Rows are points. The ring and each string are closed loops that go straight from each point to the next, and from the last back to the first. Before rounding, they use only three directions, however many columns there are. Count how often each string passes through the ring. Passing back the other way cancels.

Ring, 10 rows:
[32 -9 9 40]
[40 11 12 45]
[39 34 19 35]
[26 39 18 10]
[12 27 7 -12]
[-3 2 -5 -31]
[-11 -22 -6 -35]
[-13 -37 -1 -30]
[-5 -45 8 -11]
[15 -33 10 20]
String:
[-21 -28 -30 -56]
[-13 -46 -46 -38]
[5 -30 -25 -8]
[8 -11 24 2]
[9 -25 36 12]
[18 -9 18 17]
[26 0 0 23]
[50 24 -22 49]
[53 46 -16 46]
[29 19 -18 14]
[18 8 -2 4]
[3 13 33 -15]
[-14 2 17 -45]
Times through: 1
String, 24 rows:
[8 22 -34 -28]
[12 0 -16 -7]
[1 -4 22 -14]
[6 -8 1 -10]
[-7 -27 -35 -33]
[-22 -49 -19 -46]
[-28 -57 26 -41]
[-17 -63 -3 -26]
[4 -45 -31 -4]
[11 -18 3 4]
[12 -15 10 7]
[20 -20 -10 18]
[38 -30 -30 49]
[36 -14 17 51]
[32 0 42 44]
[22 3 24 20]
[36 13 -9 32]
[42 23 -17 36]
[25 14 11 17]
[24 29 45 17]
[27 47 46 15]
[14 28 51 1]
[15 10 9 1]
[17 22 -23 -9]
Times through: 1

Ring (10 x 9):
[47 -3 -31 15 8 -23 -22 -17 9]
[46 8 -34 1 -1 -15 13 -10 1]
[15 14 -33 -17 -18 -3 45 3 -7]
[-24 10 -27 -27 -30 5 54 14 -11]
[-56 1 -18 -27 -35 9 42 19 -10]
[-73 -9 -11 -21 -33 7 20 19 -6]
[-67 -24 -7 -2 -20 -4 -27 9 4]
[-45 -27 -11 10 -9 -14 -50 -1 10]
[-5 -24 -19 21 3 -24 -62 -12 14]
[25 -17 -25 22 9 -27 -53 -17 14]
String, 11 rows:
[30 -32 -52 36 8 -50 -111 -31 23]
[25 -22 8 35 27 -18 -58 -16 20]
[47 -18 -41 30 13 -39 -74 -27 18]
[55 -9 -72 16 -4 -46 -58 -28 12]
[83 8 -23 19 20 -20 -2 -20 9]
[49 11 17 10 21 6 37 -3 3]
[17 2 -13 1 -1 -5 13 -2 2]
[16 -3 -54 -2 -16 -25 -16 -10 2]
[41 -6 -74 6 -13 -40 -41 -21 7]
[-2 -9 -43 0 -16 -21 -22 -7 4]
[27 -22 -70 20 -7 -49 -85 -26 15]
Times through: 1
String (17 x 9):
[2 13 16 -11 -1 18 65 12 -6]
[32 24 -16 -19 -10 8 76 6 -10]
[14 9 22 -1 9 15 50 7 -1]
[11 2 -9 0 -2 -3 18 0 1]
[18 -1 -34 0 -8 -16 -2 -7 2]
[22 2 15 9 14 4 19 -1 4]
[48 3 5 16 20 -5 8 -9 7]
[2 -4 -3 4 1 -2 6 0 3]
[1 -4 -5 3 -1 -3 6 0 3]
[35 5 10 10 15 2 22 -3 4]
[28 8 21 6 15 10 38 2 2]
[12 4 -8 -2 -2 -1 23 1 0]
[27 17 3 -9 1 11 63 6 -6]
[30 29 -26 -27 -18 9 89 8 -14]
[10 19 -68 -32 -39 -11 51 3 -13]
[-3 7 -62 -23 -35 -16 23 1 -8]
[-11 -1 -2 -5 -7 4 22 6 -1]
Times through: 1

Ring:
[40 -3 -24 1 19 19 -1 28 16 -47 12 -44 -72 21]
[3 2 -43 20 9 7 -23 1 -6 2 22 -42 -54 12]
[-25 11 -42 22 12 30 -32 -12 -18 43 9 -31 -10 -12]
[-21 12 -14 6 17 43 -13 -16 -22 40 -14 -17 21 -32]
[-2 7 3 -3 16 28 6 -16 -21 16 -18 -15 14 -28]
[34 -1 -1 -8 19 21 13 13 4 -36 -6 -29 -37 1]
String:
[4 3 -11 5 11 10 -1 -13 -17 5 -1 -25 -17 -11]
[12 1 8 -3 9 -1 15 -22 -24 -4 -10 -18 -7 -17]
[31 -1 21 -15 16 10 29 -6 -11 -29 -19 -17 -12 -15]
[38 0 3 -14 25 37 16 23 11 -42 -13 -28 -33 -2]
[19 3 -15 0 19 30 -1 12 2 -16 -2 -31 -32 -1]
[8 2 -11 6 9 2 1 -14 -18 -1 2 -26 -24 -6]
[34 -4 -7 -1 12 0 11 5 -2 -38 5 -33 -52 9]
[54 -6 -19 -3 19 14 7 35 23 -67 13 -46 -86 29]
[14 -1 -17 9 8 -6 -1 -10 -14 -10 10 -32 -41 4]
[16 1 -27 8 14 16 -9 8 -1 -14 10 -37 -47 8]
[21 2 -38 8 21 38 -17 29 16 -22 13 -44 -60 15]
[21 -1 -53 20 13 12 -25 23 12 -24 31 -53 -85 30]
[4 0 -43 24 3 -13 -21 -9 -13 1 29 -43 -61 17]
[0 2 -29 17 6 -2 -14 -14 -18 9 15 -34 -36 1]
[7 4 -34 12 16 27 -18 10 0 -3 11 -38 -42 5]
[14 3 -48 15 19 35 -26 26 13 -13 19 -47 -63 18]
[14 -1 -53 24 8 -3 -26 9 1 -14 34 -51 -81 28]
[16 -2 -40 20 5 -14 -16 -1 -6 -16 29 -46 -73 23]
[10 1 -24 11 9 2 -8 -5 -11 -6 12 -34 -42 5]
[19 1 -26 7 15 18 -8 11 2 -18 10 -38 -49 9]
[52 -2 -34 -3 30 49 -7 59 40 -66 12 -52 -89 32]
[28 2 -24 0 23 39 -6 28 15 -30 4 -39 -51 10]
[19 1 -16 2 16 21 -1 8 -1 -17 2 -32 -37 1]
[25 -3 4 -3 9 -8 17 -12 -15 -23 -2 -25 -31 -3]
[42 -3 14 -15 18 13 27 8 0 -46 -13 -24 -32 -3]
[37 0 7 -15 24 36 19 19 8 -39 -16 -26 -27 -6]
[20 3 -10 -4 22 38 2 14 3 -17 -8 -29 -25 -6]
Times through: 0
String (22 x 14):
[-20 12 -50 21 19 51 -39 7 -4 35 9 -37 -19 -7]
[-12 10 -35 13 18 42 -25 2 -7 25 3 -32 -14 -10]
[-18 8 -22 14 9 16 -16 -24 -27 36 1 -23 0 -19]
[-34 13 -21 15 11 28 -20 -31 -33 57 -7 -17 24 -33]
[-37 18 -19 8 22 66 -23 -15 -22 63 -21 -14 43 -44]
[-11 12 -16 2 24 60 -13 2 -8 27 -16 -21 13 -27]
[-2 7 -13 3 17 34 -6 -5 -12 14 -8 -23 -4 -18]
[3 7 -6 -3 21 44 -1 1 -7 7 -16 -21 2 -21]
[12 6 3 -9 22 42 8 4 -5 -5 -20 -19 0 -21]
[16 4 -8 -3 20 35 2 8 -1 -11 -9 -27 -19 -9]
[6 2 -5 4 8 0 4 -19 -22 3 -2 -23 -15 -12]
[32 -2 5 -8 14 6 19 1 -5 -33 -6 -26 -33 -2]
[68 -7 -1 -18 28 33 22 48 32 -85 -3 -41 -76 22]
[57 -3 -21 -9 30 47 4 56 38 -71 4 -47 -81 26]
[54 -3 -29 -4 28 43 -2 55 37 -68 11 -50 -87 30]
[61 -5 -41 -1 29 44 -9 68 47 -80 21 -60 -111 44]
[26 1 -35 7 21 33 -14 29 16 -28 13 -44 -63 17]
[10 2 -29 11 13 14 -12 3 -5 -6 11 -36 -43 5]
[1 2 -30 18 5 -6 -14 -14 -18 6 17 -35 -41 4]
[-10 2 -49 31 0 -16 -30 -20 -22 21 31 -41 -52 11]
[-9 7 -56 25 14 30 -38 8 -1 19 22 -44 -46 9]
[-14 9 -50 21 16 39 -36 6 -4 26 14 -39 -30 0]
Times through: 3
